Rows are points. A path goes straight from each point to the next, and from the last back to the first. The post is the endless flat space through its rows: a point in 2 columns, a line in 3, a plane in 4, and so on, so that a path can go around it. How many times does the path go around the post? Going back the other way cancels.
In the rows, zero is written as 128.

Post (2 x 3)
[[ 93 126 149]
 [124 123 102]]
Path (14 x 3)
[[ 98 131  70]
 [ 87 107  99]
 [102  92 140]
 [137 117 139]
 [121 140 148]
 [110 143 116]
 [ 76 128 117]
 [ 64 105 106]
 [112 137 106]
 [119 167 144]
 [114 140 175]
 [ 97 109 157]
 [105  99 109]
 [ 83 117  93]]
Times around: 0

Post (5 x 6)
[[130 127 140 140 151 175]
 [142 126 157 170 114 155]
 [156 156 158 179 157  57]
 [122 125 114  70 131 112]
 [126 141  86 100 122 141]]
Path (24 x 6)
[[113 142 120  96 147 116]
 [132 165 156 109 125 103]
 [159 146 100  93 115 163]
 [177 119 123 139 131 132]
 [122  80 148 140 193 145]
 [ 95 143 105 119 160 120]
 [106 154 119  92 122 190]
 [135 146 132 121  96 169]
 [ 99 162 119 143 126 136]
 [116 119 141 135 110 100]
 [145  80 139 157 134 121]
 [162 156  88 157 110 120]
 [140 143 115  64 160 141]
 [152 141  95 125 187 128]
 [113  97 137 179 144 162]
 [ 85 142 100 129 151 136]
 [120 143 172 138 109 123]
 [144 147 140  93 170 175]
 [152 154 150 146 135 130]
 [ 97 160 159  98 146 147]
 [153 168 170 110 101 132]
 [170 136 149 142 164 117]
 [154 127 113 147 132  97]
 [136 121 112 205 119 111]]
Times around: 2

Post (7 x 8)
[[135 133 125 145  97 116 162 159]
 [141 144 114 132 118 112 166  94]
 [103 157 161 105 174  97 108 146]
 [107 117 130 101 180  94  91 142]
 [136 126 129 137  75 147 152 106]
 [121 132 133 167 130 123 134 102]
 [137 149 131 106 194 117 104 149]]
Path (19 x 8)
[[117 108 152  85 162  73  98  98]
 [117 126 109  96 137  67  85 119]
 [113 143 112 103 125 104 134 111]
 [147 180 111 110 136 162 106 131]
 [156 141 131 170 181 139  80 124]
 [170 129 123 139 125  87 151 123]
 [109 114 149 121 141 111 121  95]
 [ 84 134 150 110 142 113 136 101]
 [126 145 116 156 148 117 134 142]
 [100 157 128  88 151 112 123 118]
 [148 174 134 125 190 143 172  85]
 [175 150 113 158 154 134 183 118]
 [123 136 136  80 137  82 133 111]
 [ 98 146 141 124 121  89 113  90]
 [128 103  84 109  94 143 124 113]
 [139 133 104  97  95 129  94  83]
 [102 116 155 164 114  81 114 115]
 [141 150 149 106 138  94 151 178]
 [138 161 172  94 112  87 215 132]]
Times around: 0

Post (8 x 9)
[[134  83 135 135 144 135 115 170 151]
 [130 145 169 120  90 108 122 167 183]
 [155 120 171 133 127 136 111 103  98]
 [126 153 135 162 163 145 154  84 125]
 [ 98 199 105 119 139 122 113 155 154]
 [143 113 133 110 124 101  75 116 150]
 [122 143 148 167 173  96 106 121 101]
 [132 118 137 156  94 161 139 105 140]]
Path (28 x 9)
[[100 156 110 131  88 145 104 140 113]
 [120 160 112 102  87 134 109 181 122]
 [167 185 162 114 128 123 123 148 127]
 [126 165 130 135 143 140 125  93 154]
 [141 128 156 160 132  99 113  99 155]
 [132 102  90 161 110 149  90 109 125]
 [154  70 191 144 126 121  94 168 170]
 [115 132 164 119 154 136  90 115 114]
 [104 111 125 149 123 118 133 128 163]
 [138 139 142 127  83 137 131 137 102]
 [146 133 114 169  95 133 115 155 137]
 [159 109 170 172 196 136  97 129 104]
 [ 89 149 143 104  98 147  83 136 160]
 [118 124 156 115  86 109 113 106 131]
 [118 193 103 134 135  86 128  63 161]
 [142 164 152 181 136 135 161  91 117]
 [113 130 104 151 120 135  82 105 167]
 [120 116 164 141 143 139  84 113 116]
 [106 160 176 129 103 105 143 115 131]
 [130 129 146 172 119 116 155 140 134]
 [177  90 142 156 133 108  56 143  89]
 [136 122 209 175 112 147 122 174 124]
 [115 137 175 159  99 107 120 135 170]
 [104 107 128 147 148 107 129 108 156]
 [151 127 124 114 112  76 127 112 152]
 [153 121 150 179 133 110 149 116 150]
 [134 113 185 172 164 121 122 168 162]
 [ 80 147 140 150 135 127  95 163 147]]
Times around: 5

Post (11 x 12)
[[134 137 133 146 106  88 145 106 124 154 100 147]
 [140 165 178 147 106 126 139 146 160 125 133 126]
 [135 148 109 138  89  93 136 137 166 129 138 124]
 [131  97 136 112 123 121 141 123 154 120 142 120]
 [131  99 114  98 128 150 153 154 129 153 145 128]
 [131  93 109  93 139 145 108 139  97 122 156 111]
 [165  99 119 137 124 110 120 144  95  89 142 149]
 [ 52 140  54 132 114 107 107 118 157 183 122 183]
 [162  93 115  91 119 139 116 116 130 130 153 135]
 [146 105 123  97 117 172 142 112  96 111 156 133]
 [161 156 146 165 134 103 162 103 169 144 114 132]]
Path (31 x 12)
[[ 68 124 136 115  91 101 111  94 144 132 138 103]
 [110 119  90 135 141 141 126  71 153 147 140 111]
 [132 123 126 129 110 142 179 116 187 146 104 131]
 [158 154 117 120  93 106 129 153 159 144 129 146]
 [168 118 148 120 108 151 155 133 150  91 122 144]
 [121 134 139 133  85 141 106 166 136 104 139 137]
 [111 111  86 126 122 155 116  87 141 167 161 125]
 [ 88  82  79  90 153 181  97 126  49 155 164 108]
 [ 72  83  94  97  97 152 138 103 149 221 115 129]
 [136  94  90 113 102 134 146 139  99 108 112 111]
 [138 166 129 134 119 107 106 111 164 127 129 135]
 [156 127  92  97 124  85 120  74 161 178 132 171]
 [143 105 130  84 123 145 129 111  76 119 154 145]
 [138 137 156  62 110 144 113 126 121 152 127 152]
 [104 124 109 125 124 118 120  74 124 162  85 150]
 [111 134 112 146 131 158 114 139 137 118 132 102]
 [165  77 123 134 110 118 135 108 109 171 125 118]
 [138 134  95 129  88 150 105 119 114 184 132 161]
 [152 138 179  71  83 207 110  95 161  86 155  84]
 [148 193 151  98  40 142 182 131 167 113 125 106]
 [125 101 111 127 165 106 162 103 142 134 129 184]
 [131 118 169  89 109 143 117 101 138 159 160 142]
 [171  87 162 129 111 128 131 152 101 132 131 145]
 [140 134 114 144 111 115 169  83 162 122 142 140]
 [137 128 143 139 170 103 161 103 135 122 145 132]
 [146 122 138 115  96  82 143 114 118 108 118 105]
 [ 99 149 120 122  92 141 118  86 133 122 100 150]
 [151 112 136 109 145 174 136 153 124 125 127  82]
 [176 113 200 126 112 137 146 151 125  98 111 159]
 [100 140 158 111  81 188 109 128  35 111 125 151]
 [144 112  94 123 125 158 135  94  79 155 139 149]]
Times around: 0
